Rows are points. Each copy is the shape, with its points in the same order, stretched, turned, moved and blurred by noise. Is it also mirrored, or only turned?
In the rows, 128 means zero.

Shape (5 x 2):
[[116 108]
 [ 41 116]
 [137 157]
 [149 183]
 [149 107]]
Copy 1:
[[157 118]
 [124  68]
 [124 148]
 [113 163]
 [171 142]]
Copy 1 is: only turned
Copy 2:
[[146 149]
 [113 217]
 [102 112]
 [ 78  89]
 [153 116]]
Copy 2 is: mirrored

Shape (9 x 4):
[[184  83 183 180]
 [171 102 161 146]
 [136 159 157 121]
 [ 93 154 139 129]
 [167 168  88 143]
 [113  75 115 111]
 [195 152 108 147]
 [156 156 110 193]
 [106 117  99 110]]
Copy 1, 9 rows:
[[169 146 233 159]
 [165 128 188 142]
 [174 159 117 126]
 [136 166  95 154]
 [117 149 136  73]
 [117  88 135 176]
 [137 141 168  69]
 [104 188 173 105]
 [108 111 104 147]]
Copy 1 is: mirrored
Copy 2, 9 rows:
[[216 147 125  94]
 [165 140 127 108]
 [ 99 143 157 113]
 [113 112 180 127]
 [122 134 109 172]
 [134  70 123 111]
 [135 158 102 158]
 [181 145 130 182]
 [100  77 126 131]]
Copy 2 is: only turned
Copy 3, 9 rows:
[[153  74 128 195]
 [144 103 124 157]
 [157 142 166 115]
 [119 151 186 108]
 [167 200 133 160]
 [ 67 129  87 138]
 [183 176 130 171]
 [167 169 170 193]
 [ 90 172 114 120]]
Copy 3 is: only turned
Copy 4, 9 rows:
[[162  44 135 138]
 [158  79 135 115]
 [154 148 163 137]
 [116 162 130 150]
 [202 138  99 137]
 [101 115  97  70]
 [220 113 114 124]
 [194 111  99 175]
 [117 149 105  93]]
Copy 4 is: only turned

Shape (14 x 8):
[[ 92 125 126 116 115 166 131 192]
 [148 109 152 138 128 103 105 113]
 [140 110 142 124 150 132 132 114]
 [ 83 161 129 129 141 142 120 110]
 [153 171  58  53 107 137 125 130]
 [139 112 133 148 139  97 150 121]
 [143 115  57  86 136 130 143 120]
 [164 106 161 131 153 114  63 162]
 [158 103 149 139 137  98  93 111]
 [ 97 105 153 143 150 163  41 109]
 [159 191 160 132  54 137 112 114]
 [118 125 142  95 153 121 135 117]
 [118 113 161  99 126   7 123 150]
 [133 183 134 119 120  41 147 131]]
Copy 1, 14 rows:
[[ 82 154 124 120 140 101  98 113]
 [140 101 161 150 105 171 128 161]
 [123  85 132 155 119 128 139 154]
 [120 154 159 164 100  84 138  96]
 [204 129 116  82 118  97 168 128]
 [134 108 129 175 128 156 150 154]
 [168  93  72 108  95 113 177 144]
 [140  95 159 116 104 173  67 185]
 [140  90 154 143  92 180 131 174]
 [ 89  85 168 125  55 135  95 123]
 [164 149 233 109 161 167 149  93]
 [127 123 140 163 104  99 149 155]
 [144 188 159 189  92 145 141 223]
 [193 193 163 197 133 135 157 151]]
Copy 1 is: only turned
Copy 2, 14 rows:
[[120 134 194 145 184 173 140 108]
 [134 125 129  88  94 132 121 156]
 [130 104 112  95 127 127 113 138]
 [152 155 164  95 170 102  98 137]
 [ 90  90 160 177 155  73 108 164]
 [149 135  96 114 113 131 125 150]
 [ 88 110  97 160 142 100  89 144]
 [130 106 166 104  81 203  90 159]
 [134 123 126  89  76 137 110 156]
 [115 144 187  53 114 138  76 106]
 [138 105 220 113 107  66 181 132]
 [133 118 117  92 158 128 114 163]
 [158 187 110  85 129 183 152 246]
 [179 165 136 127 131 122 130 220]]
Copy 2 is: mirrored
Copy 3 (14 x 8):
[[134 150  96 182 130 107 133 143]
 [100 103 159 107 148 133 137 117]
 [147 108 154 127 147 111 147 106]
 [135 185 152 156 158 110 113 106]
 [196 172  97 105 118 194 172  79]
 [132 112 136 114 115  95 123  99]
 [206 145  87  83 137 124 167  77]
 [105 101 187 104 151 143 152 182]
 [110 101 163  89 152 132 139 128]
 [105 145 175 124 240 128 115 170]
 [ 92 124 153 180 119 222  92 110]
 [142 152 152 136 145 105 172  91]
 [ 46 151 154  69  73  93 169 110]
 [102 170 160 108  48 142 128  92]]
Copy 3 is: only turned
Copy 4 (14 x 8):
[[168 108 138 157  90  74 108 183]
 [125 136 125 103 124 143 110  91]
 [118 103 129 122 131 125 130 122]
 [112 117 172 162  90 117 154 132]
 [174  97 175 143 140 196 152 192]
 [103 147 110 119 138 134 143 127]
 [125  87 138 112 132 177 150 193]
 [143 119 101 113 117 157  55 103]
 [127 132 122  93 122 164 103  91]
 [122  77 170 109  46 111  96  89]
 [219 155 154 169 118 137 153  95]
 [111 106 154 137 143 133 129 132]
 [ 94 217 142  87 168 174  71 123]
 [118 212 135 156 165 185 135 126]]
Copy 4 is: only turned
